Each row of a before or after table is a point. The points were changed in one or more steps. Then noise was added and the rows were shuffled. The steps act on columns, c1 being the first. What was done? A step turns or swaps two columns, mirrors them in a line or flattens them onto one, adds a multiple of one to another, or multiplies or shifts one. Angles are multiples of 10 degrees, from the lower column toward the higher: turns from -170 to 170, lines from 10 to 170 but not 90. Use the fewest steps. Two steps may share a column if one is a turn and the other turns, adds or multiplies; they go together, in the order done. Otherwise the lowest column goes first.

Before (13 x 3):
[[ 11 -33  12]
 [ -1 -21  10]
 [  4  -8   5]
 [  2  -1  11]
 [ 17  -2  -5]
 [ 10  -1  -2]
 [ -7  -7  -3]
 [ 16  -4   3]
 [ 46  -1  14]
 [ -2  -2  -1]
 [ -2  -2   8]
 [ -7  -2   9]
 [ 10  -1  -4]]
After, 13 rows:
[[ 16  17  19]
 [ 11 -13  23]
 [ 17  17  12]
 [ 10  18   8]
 [ -7  12 -10]
 [ 10  18   6]
 [ -2  18   5]
 [ -2  -1   9]
 [  2  20  14]
 [  3  12   9]
 [ -8  18   3]
 [ 46  20  61]
 [ -3  17  -3]]
Steps: add 1 times c1 to c3; shift c2 by 20

Before (8 x 6):
[[-11   6  -4  46 -24  10]
 [ 19   7 -18   5 -15  -3]
 [ 60  37  -3   3  32   4]
 [ 13  -6  39  -1 -14   3]
 [ -8   5  18  11  43  19]
 [ 23  24   2 -13 -18  13]
 [-16   8  35   2 -11 -10]
 [ 18  11   5  -3  -3  -1]]
After:
[[ 19  -8  39   0   7 -15]
 [ -3   6  -4  45   7 -25]
 [-14   8  35   3  14  -2]
 [ 52  37  -3   3 -22  21]
 [-20   6  19  12 -43  21]
 [ 21  11   5  -2   3   0]
 [ 29  24   1 -12   3 -19]
 [ 24   5 -19   6  13 -10]]
Steps: add -0.3 times c5 to c1; turn c5 and c6 by 130 degrees

Before:
[[ 40 -19   7 -53 -40  10  21 -23  19  51  -6]
 [-26  22  -9 -21 -24  32 -19  19 -37  33   9]
 [ 17  -5 -60   4  40 -16 -28  38 -17   1  -7]
 [  3  44 -34  -3  -1 -49   6  24 -38  28  -8]
 [  4  -9  -1  16 -34 -19 -41  21  -6  23  50]
 [ 28  31  -1 -33   4   6   6  -9  -9 -31  35]
 [-44 -17  24   2   0 -34 -16 -10  47 -30  13]
 [ 19 -24  13  19  25  32 -53  48 -12 -10 -21]
 [  7  13   4  31  -2  19   7 -19  12  35  -9]
 [-39  21   5 -18  31 -33 -30  20 -30   9  43]
 [ 36 -27   6  -4 -43  31  17  38 -22  29  53]]
After:
[[ 17 -23  12  14  19  30 -57 -46 -14 -12 -20]
 [-39  20   4 -21  -4 -38 -29 -38 -30   8  39]
 [  3  41 -33  -3  20 -51   4 -11 -37  29  -9]
 [  6  10   3  31 -15  19   9  18  14  35  -8]
 [-25  21 -10 -24  33  30 -19   8 -37  34   8]
 [  7  -6   0  12  38 -19 -37  12  -6  20  52]
 [ 17  -9 -58   7   5 -18 -29 -56 -18   2  -8]
 [ 30  33  -3 -33  -9   5   2   3  -8 -28  39]
 [ 42 -19   9 -55   9  13  21  44  18  51  -6]
 [-44 -19  23   3  -9 -34 -16   6  48 -32  12]
 [ 36 -26   4  -7  57  31  19   9 -21  29  50]]
Steps: turn c5 and c8 by -130 degrees

Before (14 x 18):
[[ -7   3 -12  12   2  -9   6   2  -8  18   3  25  13  11   6  15  -1 -12]
 [  1  11  -7  13 -13  -7  13   8   1  18  -6  -8  -2 -13  22  14   4 -10]
 [-10 -13   0  15   0 -12  13  14  13   0  -6  -2   2   9   9  13 -17  -7]
 [ 11   2  -8  -6 -11  -8 -16  11  -8  16   7   5   5  11  -5  -7 -10 -10]
 [ 15   2  -9  -7  10  -9   5   2 -15   1   6  -5 -13   1   9  16 -12   3]
 [ 11 -15  -6   2  -2  18  14  -1  -6  -2   5  -8  -3   9 -10  -1   4   7]
 [ 10  15  -4  17  -6 -14  13   9  -7   3 -15  11   5   3  -4   7  -8  21]
 [  6  13  -8  -3 -12  16   9   8  -2  -2   2  -2   7   2  -4  14 -15  -8]
 [  3   9 -11  -2  40 -11  11  -9  30   6   6  -4 -16 -17  -5  11 -10  -4]
 [ 13   2  -2  15 -10  -2   0  -8   7  -3   5  -3 -22  -1   8  12 -10 -11]
 [ 14  10 -12  -9 -12 -14  15   0  16  -1  -1  20   5 -15  55  15   6   2]
 [-23  -1 -10 -14   9 -14  -5 -13  -2   0   6  -7   7   8 -10  -1 -17  -3]
 [  3   0  -5  10  20   3  10  -2   8  -4  -2   0   7 -36  -6   3 -11 -11]
 [  2 -17  34  -4  -4   5   3  11  -9  -3 -38   7 -46  12 -14 -13  -9  20]]
After:
[[  5  12  -8  -4 -12  16   8   8  -2  -2   1  -3   6   2  -3  14  -3  -8]
 [ 14   3  -8  -7   9  -9   4   2 -15   0   5  -6 -14   1  10  16   0   3]
 [-10 -14  -2  15   0 -12  13  14  14   0  -4  -1   1   9   8  13 -17  -7]
 [  4  -1  -5  10  21   3  10  -1   9  -4  -2   0   7 -37  -6   3  -2 -10]
 [ 10   2  -8  -5 -12  -8 -15  11  -8  17   8   4   4  10  -6  -8   2 -10]
 [ -6   3 -13  12   4 -10   8   1 -10  16   3  24  12  11   6  15  18 -11]
 [  9  14  -4  19  -5 -14  14   9  -6   4 -15  11   5   3  -3   7  -2  21]
 [ 12 -15  -5   2  -1  19  13  -1  -7  -1   3  -8  -3   9 -10  -1  14   7]
 [  3  10 -11  -2  39 -13  11  -9  31   7   6  -4 -16 -17  -5  11   6  -5]
 [-22  -3 -10 -13   9 -13  -4 -14  -1   0   5  -7   7   8 -10  -1  -3  -3]
 [  1  10  -7  12 -12  -6  15   8   1  19  -6  -7   0 -14  21  16  14  -9]
 [ 13  10 -11 -10 -11 -14  14  -1  16   1   0  20   6 -14  55  16  24   1]
 [ 14   2  -3  16 -10  -1   0  -7   8  -2   5  -1 -21  -1   8  13  -8 -11]
 [  3 -16  35  -5  -4   5   5  11  -9  -3 -39   7 -46  14 -14 -14 -60  18]]
Steps: add -1.5 times c3 to c17
